Each wall is flat, endless, passes through zero and stands at right angles to its row. A trip goes straight from one point to another. Which walls does it cross, in order?

Walls:
(1): 0.027	-0.016	0.038
(2): -0.012	0.006	0.023
(3): -0.020	0.003	0.049
(4): -0.053	0.047	-0.078
(5): 0.029	-0.029	0.000
Trips:
0.038	0.046	-0.010 to 0.014	-0.005	-0.036 -> 5
-0.045	0.051	0.004 to 0.001	-0.011	-0.010 -> 3, 2, 5
0.007	-0.010	-0.019 to -0.016	-0.022	0.027 -> 4, 1, 3, 2
-0.004	0.011	0.014 to 0.012	-0.009	0.039 -> 5
0.002	0.030	0.007 to 0.015	-0.019	-0.056 -> 3, 2, 5
-0.014	-0.007	0.030 to 0.009	0.039	0.045 -> none

Walls:
(1): -0.015	-0.011	-0.050	-0.014	-0.007	0.013
(2): -0.053	0.034	0.025	-0.047	-0.007	0.013
(3): 0.013	0.017	-0.044	0.024	-0.030	-0.004
(4): -0.068	-0.088	0.033	0.011	-0.067	0.009
(5): -0.042	-0.026	0.005	0.002	-0.003	-0.026
(6): 0.020	0.014	-0.010	-0.001	-0.039	0.018
Trips:
0.040	-0.002	-0.022	-0.002	0.009	0.003 to 0.011	-0.015	-0.019	-0.044	-0.009	0.035 -> 2, 3, 4
-0.003	-0.014	0.022	0.007	-0.010	-0.026 to 0.031	-0.066	0.041	0.011	-0.016	-0.018 -> none
-0.071	0.052	0.001	0.030	-0.015	0.014 to -0.048	-0.023	0.052	0.033	0.014	-0.032 -> 6, 1, 3
0.021	-0.007	0.032	0.006	-0.001	0.014 to -0.033	0.052	-0.014	0.000	-0.009	0.043 -> 2, 4, 3, 1
0.047	-0.001	-0.002	-0.034	0.036	-0.010 to 0.000	-0.035	-0.008	-0.027	0.061	-0.016 -> 1, 5

Walls:
(1): 0.032	0.010	0.029	-0.031	0.039	-0.021	0.028	-0.056	0.007
(2): 0.069	-0.036	-0.061	-0.014	0.051	-0.004	-0.024	0.008	-0.011
(3): -0.007	0.009	0.012	0.023	-0.026	-0.010	0.003	-0.002	-0.019
(4): -0.034	0.003	0.024	-0.021	0.009	0.005	-0.006	0.033	0.003
(5): 0.011	0.000	0.025	0.012	-0.010	-0.041	0.035	0.058	-0.054
Trips:
0.052	-0.020	0.009	-0.029	-0.012	0.001	0.008	0.016	-0.006 to 0.023	-0.031	-0.002	0.056	0.047	0.028	0.014	0.032	-0.010 -> 1
-0.006	-0.011	0.041	-0.009	0.024	-0.039	-0.018	-0.030	-0.049 to 0.044	0.073	0.039	-0.005	-0.009	0.020	0.034	-0.017	0.035 -> 4, 5
0.024	0.052	0.011	0.008	-0.004	-0.018	0.012	-0.035	-0.036 to 0.040	-0.029	-0.016	0.011	0.003	0.015	-0.002	-0.043	0.001 -> 2, 5, 3
-0.010	0.041	-0.013	0.013	-0.022	-0.010	-0.022	-0.013	-0.004 to -0.024	0.074	-0.012	-0.014	0.000	0.019	0.005	0.024	-0.025 -> 4, 5
-0.010	-0.021	-0.043	0.008	-0.043	0.004	-0.001	-0.010	0.002 to 0.008	0.028	-0.089	-0.009	0.003	0.015	-0.030	0.035	-0.001 -> 3
-0.020	-0.031	0.073	0.010	-0.026	0.026	0.003	-0.018	0.017 to 0.037	-0.011	0.046	0.022	0.002	-0.014	-0.012	-0.010	0.037 -> 4
0.010	0.000	-0.004	0.000	0.026	0.041	-0.002	-0.022	0.009 to -0.017	0.025	0.008	-0.051	-0.010	0.054	0.014	-0.016	-0.035 -> 4, 2
